Rows are points. The points of each table are mixes of a few directions, plus a little noise. How many directions does each table use, and how many do they share? Where both have some left over, give the other angles between the two spaces (their principal angles), to ten degrees, smallest first.

First, 7 rows:
[[-28 -65  -8]
 [ 51 118  15]
 [-18 -43  -6]
 [  0   1   0]
 [ -9 -20  -2]
 [-27 -63  -8]
 [ 31  72   9]]
Second:
[[-27 -65  -8]
 [ 38  88  11]
 [ 16  36   5]
 [-34 -80 -10]
 [-18 -41  -6]
 [ 26  61   8]]
Directions: first 1, second 1, shared 1

First:
[[  8 -29  66  93  56   9 -38  13]
 [ 11 -13  20  29   4 -14 -19   5]
 [-16   2 -33 -65 -57 -16  40 -32]
 [-14  -2 -19 -34 -55 -27  10 -26]
 [ 45 -38  73  76 100  40  14  28]
 [ 24  35 -73 -78 -56 -33   0  18]
 [-53  50 -58 -38 -53 -11 -40  -8]
 [ -4  -6  24  15  62  52  34   3]]
Second:
[[ -10    4   -6   -9   -5    4    6   -7]
 [  37  -14   23   34   21  -14  -21   24]
 [-112   44  -69 -104  -62   40   60  -71]
 [  52  -20   32   47   28  -18  -28   32]
 [  55  -22   34   51   31  -19  -30   35]
 [ -91   36  -56  -85  -51   32   50  -58]
 [  27  -10   16   24   15   -9  -14   17]
 [  43  -16   27   39   24  -15  -23   27]]
Directions: first 4, second 1, shared 1

First:
[[  25  -81  -42  -54   -3    1   -9   90  -10   -5  -56   39]
 [ -58   51   35   -1  -25  -65  -48  -17   14  -38   55  -46]
 [  17   19  -10  -22  -51  -38  -54   81  -31  -20  -33   28]
 [   5   20   -5   71   31    2   34  -23   -1   10   28   -2]
 [  35  -51   11   36   -7   62   35   15    1   40  -20   -2]
 [  10   42   68   52  -59   41   -4  -34    0   33   15  -41]
 [ -30   31   14   10   27   -4   15  -73   18   -4   41  -25]
 [  24   -7  -43 -100    7    2  -18   12  -17   -9  -62   55]
 [ -27  -25  -29    6   78   -5   46  -51   25   -9   33   -5]]
Second:
[[  -1  -42   -8  -28  -50  -23   -4   15   33    4   11  -11]
 [ -16   48   16   78  121   44   33  -40  -42   -7    6    1]
 [ -27  -38    3   48   55    7   40  -22   23    0   42  -30]
 [  28    2  -10  -74 -101  -27  -45   36    6    3  -32   21]
 [  14  -30  -11  -59  -90  -31  -27   30   28    5   -8    3]
 [ -16   21   10   60   89   29   30  -31  -22   -5   13   -6]
 [ -15   40   14   69  106   38   30  -36  -36   -6    6   -1]
 [   4  -27   -7  -31  -50  -20  -10   16   24    3    2   -4]
 [  31   27   -6  -64  -80  -17  -46   30  -13    2  -42   29]]
Directions: first 5, second 2, shared 1; angles 40

First (11 x 20):
[[  47   18   44   35  -20   33  -29   79   47    7  -71   25    9  -49
    32  -32   15   51   15  -27]
 [   6  -26    8   28  -41    6   69   64  -57   -4    7  -12    9   15
    -5  -24  -10  -24   81   28]
 [  20   26   20   -9    0  -20   13   46   45    4  -60    6   26   14
    -9   -5  -23   22   17   -9]
 [ -68   -4  -88  -96   24  -39   32 -121  -54  -10   80  -39    0   86
   -62   42  -16  -42  -20   46]
 [ -11  -30   58   42  -31  -27  -14   99   12    7  -32  -17   -5   -6
    35  -24  -31   29  -35   12]
 [  17   11   28  -29   21   -4  -42  -21   75  -27    1    3   17  -29
    10  -17   22  -23  -32  -38]
 [ -47    0  -71   -4   39  -31   36 -107  -72   30   48   -2  -33   54
   -36   71  -28  -22  -18   28]
 [  34   44  -42  -40   14   84  -80  -70   34   -7   -5   38   -6  -58
     7   -5   69   50  -13  -36]
 [  27   15  -11   -8  -19   82  -72   -1   17   -7   -6   23   -6  -61
    27  -31   60   59   -9  -19]
 [ -26  -35   41   23    3  -70   39   30   -2   -6   18  -27    3   30
     3    4  -44  -56  -17   11]
 [   1  -21   12   58    9  -20   51    1  -43   14   19    4  -16    4
     3   20  -18  -43   30    3]]
Second:
[[ 13  13  65 -54 -26 -39  25  91  53  19  69  26 -71 -20 -31 -37  22 -15
   25  28]
 [-97   7 -13 -20 -33  89  30  36  90  24 -55  57 -70 -15 -54 -32  39 -73
  -11 -12]
 [  5   3  -2   4   5 -16   1   4  -3  -5  15 -12   6   4   2  11  -7   8
   -8   0]
 [ 31   7  21  -9   4 -50   2  25  -6  -6  52 -17  -1   2   3   8 -10  21
    0  12]
 [ 67  -1 -23  42  41 -73 -26 -52 -83 -34  40 -70  86  27  50  61 -50  70
  -21  -4]
 [-41 -13 -70  51  17  73 -20 -91 -32 -11 -97  -6  55  14  20  24 -10  -8
  -24 -33]
 [-12 -13  33 -34 -27  50   1  12  22  31 -42  55 -49 -28 -14 -65  39 -39
   50  11]
 [ 33  -1 -11  21  20 -36 -12 -26 -40 -17  18 -34  42  14  25  29 -24  34
  -10  -1]]
Directions: first 6, second 3, shared 0; angles 50, 60, 80
